Each row of a before or after table is a point. One or more steps were done to the points. Then noise was added and the rows were shuffled. The steps act on columns, c1 being the first. Write out the steps. A step turns or swaps two columns, mirrors them in a line or flattens them onto one, adds a multiple of one to another, or multiplies or shifts one. Angles are multiples of 10 degrees, from the lower column toward the higher: turns from -170 to 170, lines from 10 to 170 but not 90. Use the fewest steps. Two steps may share a column if one is a turn and the other turns, adds or multiplies; they go together, in the order done. Otherwise the lowest column goes first.

Before, 11 rows:
[[ 12 -45]
 [  8 -36]
 [ 33  14]
 [-18  15]
 [ 10 -22]
 [ 23  -6]
 [ 16  -7]
 [ 51  25]
 [-31 -11]
 [ 60   3]
 [  9  36]]
After (11 x 2):
[[ 11 -35]
 [ 60   3]
 [ 10  57]
 [ 51  39]
 [ 16 -11]
 [  9 -58]
 [-29 -18]
 [ 33  22]
 [ 10 -72]
 [-18  24]
 [ 22 -10]]
Steps: multiply c2 by 1.6

Before:
[[-26 -36 -36 -18 -32  10  13   0]
 [-31 -15  26  13 -20  18 -15  -7]
 [  6  40  14  -6  -1 -44  -5 -33]
 [ -7 -11 -14 -24 -18  13  32  -8]
 [ 16 -12 -26  -9  20  -5  23 -27]
 [-39  -2  -1  25  22  25  19  -4]
 [  4  32  16 -25   7  -9 -10 -24]
 [ -3  -3 -25  -7 -26  14  -1   3]
 [ -1 -16 -31 -34  13  -6  19   7]
 [-13 -15   8  27   1   9  21   9]]
After (10 x 8):
[[-53  -2 -25  -8 -25  14  -3   3]
 [-76 -36 -35 -17 -31  11  39  -1]
 [-51 -15 -31 -35  12  -6  58   8]
 [-62 -14   8  27   1  10  63   9]
 [-88  -2  -1  25  21  25  57  -4]
 [-33 -12 -26 -10  20  -5  69 -27]
 [-44  40  14  -6  -2 -44 -15 -33]
 [-81 -15  27  13 -19  19 -45  -6]
 [-57 -10 -14 -24 -19  14  96  -9]
 [-46  33  15 -26   7  -9 -29 -24]]
Steps: shift c1 by -50; multiply c7 by 3

Before (8 x 12):
[[ -4 -53 -49  -3   2  33 -14 -11  47   9   1 -35]
 [-20   1  17  35  33   9 -15  40  18  83  -5  36]
 [ -7 -18  48  14   6  -3 -30  16  27  42   3  64]
 [-44  16  25  13  -2  -9  20 -28  51  71 -15  44]
 [ 12  16 -66  12 -34  51 -21  -3 -24   1 -12 -42]
 [-15 -13 -13  23 -23  22 -33  24 -81  20 -15 -70]
 [ 15  10 -45  40  -3   4 -12 -34 -46  19 -57 -36]
 [-21 -18 -27 -41  21   2  -8  18  37  19  -9  20]]
After, 8 rows:
[[-27  -4 -11  23 -21  19 -35   0  77 -41 -17 -71]
 [-16  -4  45  14   6  -3 -32  -1   2  50   1  65]
 [ 10  25 -66  12 -36  29 -20  -8  18 -13 -32 -46]
 [-49  11  16  34  35   8 -14  -7  38  77  -7  38]
 [-24 -10 -26 -41  22   7  -8   8 -12  39  -3  21]
 [  9 -45 -51  -2   2  15 -15   9 -30  37 -18 -36]
 [ 38  21 -44  41  -3  25 -12   3  45 -14 -37 -40]
 [  5  27  26  15  -1   4  22  56   7  88  -5  41]]
Steps: mirror c1 and c8 in the line at 150 degrees; shift c2 by 10; flatten c6 and c11 onto the line at 130 degrees; mirror c9 and c10 in the line at 70 degrees

Before, 13 rows:
[[ -2  33 -16  -7 -48 -16 -13  41 -10  12  41  -5  25  -5  11 -27  28  42
    2 -48 -32 -49  15 -13]
 [-42  -6 -18 -40  14 -31  14  -6 -30  20  13  41 -13 -16 -21   3 -12   8
  -45  -4  -8   1 -21  16]
 [ 50  18  25 -23 -27  -7  -7  30 -21   5  63  22   9  -8   4   0  29  47
    5 -65 -46 -12   8 -12]
 [-32  20 -13   2  36 -28  22  35 -28  25  17   3 -32  11 -11  19   5  -8
  -29  -3 -16   3  -6  11]
 [-28  -8   1  -9  -7 -23 -18   8 -16 -14   8  32 -21  21 -17  20  -7 -37
  -33  29   9 -24  -7  44]
 [-18   0 -26 -17  22  95  -5  -8  -9  33  -5   4   9  14  18   0  31  -6
   27 -26  35  -6  14  28]
 [-54 -10   0   8  -3  -2 -15  -3 -21   6   5  12 -38  43 -11 -23 -10  -4
  -27  25 -50 -17 -26  25]
 [  6   9   3  -6 -45 -34   1  -1  32  20  -3  12  -4  -6  19   2  36  10
   15 -58 -61 -27  32 -26]
 [ -4   6  -3 -22  26  68  -3   0 -32  -3   6 -11  34 -11  20  19  43   4
    5 -11  36   1 -33 -28]
 [-18   5 -18  -2  32  -6 -23   1 -30  38  25  22  -5 -18  12  23 -16 -15
  -35  22 -26 -19 -23  22]
 [-46 -46  -3  11  21 -13   0   5 -38  18  19  31 -18   8   3   3 -18 -24
    4  10  15 -19 -17  11]
 [-59   0  19   6  28 -11  11  16 -25  17   2  51  -6  -7 -10 -11   7 -22
  -29  35 -28 -14   9  27]
 [ 30  37 -52   9 -25  -5 -10  30 -35  10  -2  15  16  -9  -4 -17  28  45
   14 -41 -65  13  50 -41]]
After, 13 rows:
[[-59  -1  18   6  27  -9 -48  18  29  15   2  49  -6  -6 -10 -13   6 -14
  -27   3 -28 -12   9  26]
 [-42  -3 -19 -39  17 -29 -23  -6   2  19  14  40 -13 -16 -21   3 -12 -30
  -43  37 -10   1 -17  17]
 [  6   8   5  -7 -45 -34  42  -2 -20  21  -2  10  -5  -6  19   2  34  24
   15  38 -62 -26  30 -25]
 [-46 -47  -2  13  22 -12  -8   7  36  18  19  30 -16   9   3   4 -19 -28
    4  -5  15 -18 -16  11]
 [-31  17 -14   0  34 -30 -40  35  19  24  18   3 -33  12 -10  19   5 -26
  -29  55 -14   3  -7  13]
 [-55  -9   1   6  -1  -1   9  -3  11   7   5  13 -36  42  -9 -24 -10 -19
  -27 -51 -49 -18 -27  24]
 [-28 -10   4  -9  -3 -23  12   8  42 -13   7  34 -22  19 -16  19  -7  -1
  -34 -59   8 -24  -7  45]
 [ 31  37 -51   9 -26  -5  52  30 -32  11  -2  13  16  -9  -4 -17  28 -49
   11   3 -65  12  49 -41]
 [-18   0 -27 -18  24  97  29  -7   9  35  -3   3   9  14  18  -2  31  -5
   28   5  34  -7  14  27]
 [ -3  32 -16  -7 -47 -16  61  40 -38  14  41  -4  24  -3   9 -29  28 -28
    4   2 -33 -50  12 -15]
 [ -4   6  -5 -24  26  70  15  -2   8  -4   6 -11  35 -12  20  16  41 -33
    5   2  36   1 -32 -29]
 [-18   5 -17  -4  33  -5  27  -1  24  40  25  22  -6 -19  12  24 -18 -23
  -33 -68 -27 -19 -23  22]
 [ 51  20  25 -23 -27  -8  64  29 -39   5  64  22   8 -10   5   2  29 -36
    5  24 -43 -13   7 -11]]
Steps: multiply c7 by 3; turn c7 and c20 by 130 degrees; turn c9 and c18 by 110 degrees

Before, 13 rows:
[[ 11  10   4  13  15 -13  11   3 -20   8 -10  -7 -11  -8  -9 -17  -7  -5
  -18  13   2  16   7  -8   9  -2   1  49 -18 -20   7   4 -19  -4 -26  11
   -5  -4   1 -22 -14 -11   1  -2  16   2  -9  15   4  20 -14 -15  -7   0
    6 -10  -5   3   5  -7   3 -21   5 -15]
 [ 11  -2   5   1  -5   2   4  -6 -12   3 -26  -1   3  14   4   8  -6   8
  -22  -5  -5 -26  10 -14  12   0 -15   2  -3  -2   0   9  10  -3  10  -2
    5  -4  15 -27   0  31  -4  -3   6   4 -15   9  14 -15 -10  16  14   5
    7  36   8  10   4 -30  17 -22   8 -14]
 [ 13   3   0   4  -6 -12  14  12 -15   5 -20  -4   5  -2   5   5  -7   4
  -14  11  -7  11 -19  15 -15  -8  -4  12 -10  -1   6  14   7  -4 -19   0
    5  -1   2   1   4 -15  10  -4  -1   9 -16  14  -2 -35  -5   3  -8  -2
  -50  -9  -6 -14  -1 -14  -2   4 -12  14]
 [ 12  13  -7   6  21 -14  -7   7 -20  -5  -6   1   6 -10 -11  -7 -12  -1
   12  12   2 -11   5   1   5  -7   6  43   3  -3 -11   4  10   6  18  15
  -14   1   0  -9 -16   3  -4  -2  -5 -11 -20 -30   0  11  -2  16  38   1
  -12   1  -3   1  -5  -3 -28 -22  -5 -13]
 [ 16   1  11  -8  -1 -13   2  22  -1  -3   8  -2   6  23 -31   8  -3   3
  -15  13   2   4   7  11   8   5   8   0  -6   6   4  22  10   8  10  -8
   -9   4  22 -25 -16  -1   2   1   2  10 -17   6   7   1 -14  -6  -5  -1
    7 -11  -3   2   9  -6 -95  25   5  23]
 [  1   0   8  17   5  -6  13  33  10   9  -1  -7   4  -3 -20   5 -40  -6
   10   8 -41  17   1  -5 -25  -9   7   7  -5 -17   6  11   0   9  16  10
    1  -7  19   7  -3 -13  29  -9   5   8  13  17  -6   1  -8   8   8 -46
  -32   4   5  -9 -18  -4   7 -21 -14  -3]
 [ 14  -6 -27  17  29  -8   8   0  13   8 -10  13 -27  -2 -10 -18  -3  -1
   18  10   5  11  -5   2  10  -3   4  -5   2 -19  -4  17   7  -4  13   1
    6  -8   7   5 -17   5  -1   1  14   7 -10  17  11  18 -19   7  -6   7
   10   8  -1 -13   0  -1  21 -10   2  -9]
 [-16  -6   5  16  -6   2   9  16  -1   8  -1   1   8  -1   2 -13  -9  16
   -9   6   3  14 -14  11  10  20   8  -2   0   4 -12   4  10   2  11   8
    5  -9  26   6 -22   1   3  -1  30   0   9   0  -4   6  -4 -28  -5   6
   -3   5   2  -1  12  -5  17  -6   2 -15]
 [ 14  15  11   7  -7   2  15  -4  -8  -4  11  18  -7  -3   4   6  -7  20
  -23  12   7  12  -8   5   1   9   7  -4  -2   8   8   0  10   1   4   8
    1  -8   5 -18 -18 -15   2  -1  -3  -2   4 -22  -2  -2 -19   8  11  -3
  -17   1  -4  12   5   2  11 -20 -12 -12]
 [ 16  -1 -14   0  21 -10  -9  -4 -19  -8   4  26 -32  -3   0 -14  -7  16
   24  -2   7   6 -11 -16   0  -8   8  -5 -13   7   3  -2 -10   1 -43  10
  -13   7  -1   7   6 -14  -4 -24   0 -15 -14 -12  11  16 -15  15  -1   6
    6  -6   2   3   2  -2  21 -16  -1  -7]
 [  8  -2  -1 -12   0 -10 -16  17 -18  24   2  -2   1  -8  -2   7 -28   7
  -17 -21   4  17  -8  14  10  -9   0  10 -14   6   5  11   9   2   0  11
    2  -5  -1 -22   1   2  -4 -10  17 -22 -18  12  11   1  -6  16  -5  11
    7   0   4  10  12  -2   2 -21  -7  10]
 [ 15   0   9   1  -2 -11  11  -5   9   1 -16   3  -8   5   4   0 -13  -6
  -21 -26   1  12   5  14   6  -5  -3  -5   3   1  12  -2   1  -2  11   7
   -2 -13  14   0  -1 -13   3 -24  -3   1  14  13   5  11 -18   2  -8   4
    8 -10  -2   6  -8   3  11  47   1 -11]
 [ -5   1  11  -6   8 -10  10  11  32   9   9  -1  -9  -7 -12   5 -18   3
  -12  -5 -15 -12   8   5 -21  -3   0  -2 -29   0   4   6 -23   2  20  13
    7 -13  -1  -6  -8 -14   0  -5  19   1  -6   6  -6  16   3  16  -7   6
    8   1   3   7  -2   0  10  11  -5 -13]]
After:
[[  8  -2  -1 -12   1 -10 -17  17 -18  23   2   7   0  -5  -2   7 -28   7
  -17 -21   4  17  -8  14  10  -9   0  10 -14   6   5  11   8   2   1  11
    1  -4  -1 -22   3   9  -4   3  17 -22 -18  12  12   1  -6  16  -5  12
    6   0   3  13  13  -2   2 -20  -6  10]
 [ 11  -2   5   1  -5   2   4  -7 -12   3 -48 -13   3   4   4   7  -6   8
  -22  -4  -5 -26  11 -14  12  -1 -15   1  -2  -1   0   9  10  -3  10  -2
    5  -4  15 -27  -3  -3  -5  32   7   4 -15   9  14 -15 -10  15  14   5
    8  35   9  13   4 -30  17 -21   7 -14]
 [-17  -6   5  16  -6   2   8  16  -1   8  11   1   8   1   2 -13 -10  16
   -9   6   3  14 -14  11  10  20   8  -2   0   4 -11   5  10   3  11   8
    5  -9  27   7 -20   1   3   1  30  -1  10   1  -4   6  -3 -28  -6   6
   -3   5   2  -1  12  -5  17  -7   2 -14]
 [ 13   3  -1   4  -6 -12  14  12 -14   5 -26   1   4  -4   5   6  -7   4
  -14  11  -7  11 -19  16 -15  -8  -4  12 -10  -1   5  14   8  -4 -19   0
    5  -1   3   1  -1   6  11 -14  -1   9 -15  14  -2 -35  -5   3  -8  -3
  -50  -9  -6 -18  -1 -14  -2   4 -12  14]
 [ 14  14  11   7  -6   2  14  -4  -7  -4  22   9  -7  15   4   6  -7  19
  -23  13   6  12  -8   5   1   9   7  -4  -2   8   8   0  10   0   4   8
    2  -8   5 -17 -14   4   3 -15  -3  -2   5 -22  -2  -1 -19   8  12  -2
  -17   1  -3  16   5   1  11 -20 -12 -12]
 [  1  -1   8  17   5  -5  12  33  10   8  10   0   4  -7 -20   5 -40  -6
   10   8 -41  17   1  -5 -25  -9   8   7  -5 -17   6  12   0   9  16  10
    1  -7  19   7 -32  11  29 -11   6   8  13  17  -6   2  -7   8   8 -46
  -33   5   5 -11 -18  -4   6 -21 -14  -3]
 [ 16   0  12  -8  -1 -13   1  21  -1  -3  20 -23   5   6 -30   8  -3   4
  -14  14   2   4   7  12   9   5   8   0  -5   6   4  22  10   7  10  -8
   -9   3  22 -25 -14  -1   2  -1   2   9 -18   6   7   1 -14  -6  -6  -1
    7 -11  -3   3   9  -6 -94  25   4  23]
 [ 11  10   4  13  14 -13  11   2 -21   8  -9   5 -11 -10  -8 -17  -6  -5
  -19  13   2  16   7  -8  10  -2   2  49 -18 -20   7   4 -20  -4 -27  11
   -6  -4   1 -21 -12   3   1 -11  16   2  -9  15   4  20 -14 -15  -7   1
    5 -10  -5   4   5  -7   3 -21   5 -15]
 [ -6   1  11  -7   8 -10  10  11  32   8   9   7  -9  -4 -12   4 -19   3
  -12  -5 -15 -12   8   5 -21  -3   0  -2 -29   0   4   6 -23   2  20  13
    7 -13  -2  -6 -19   7   0 -13  19   1  -7   6  -6  17   3  16  -7   5
    8   1   3   8  -2   0  10  11  -5 -13]
 [ 12  13  -8   7  21 -14  -7   7 -20  -5   2  10   6  -2 -11  -8 -12   0
   12  12   2 -11   5   1   5  -6   6  43   3  -4 -11   4  10   6  19  15
  -15   1   0  -9 -15   2  -5   3  -4 -11 -20 -29   0  11  -2  15  38   1
  -12   1  -2   2  -4  -3 -28 -22  -5 -12]
 [ 13  -6 -26  17  29  -8   8  -1  13   8  -4   6 -27  13 -10 -17  -3  -1
   18  10   5  11  -5   1  11  -3   5  -5   1 -18  -4  18   7  -4  13   1
    6  -8   7   5 -14  -2   0   5  15   6 -10  17  11  19 -20   7  -6   7
   10   9  -1 -17   0  -2  21 -10   2  -9]
 [ 15   1   9   1  -2 -12  11  -5  10   1 -20  -4  -8   4   4  -1 -13  -5
  -21 -25   0  12   5  15   6  -6  -3  -5   3   2  12  -2   1  -2  11   7
   -2 -13  14   0   0  26   3  -9  -3   1  13  13   5  12 -18   2  -8   4
    8 -10  -2   8  -9   3  11  47   2 -11]
 [ 16  -1 -14   0  21 -10  -9  -4 -19  -9  16  13 -32  23   1 -13  -8  16
   24  -2   7   6 -11 -16  -1  -8   8  -5 -13   8   4  -2 -10   1 -43  10
  -13   7  -2   6  10  26  -4  -9   0 -15 -14 -13  11  15 -14  15  -1   6
    5  -6   2   3   2  -2  22 -16  -1  -7]]
Steps: add 1.5 times c27 to c11; turn c12 and c14 by 70 degrees; add 0.7 times c21 to c41; turn c42 and c44 by 100 degrees; multiply c58 by 1.3
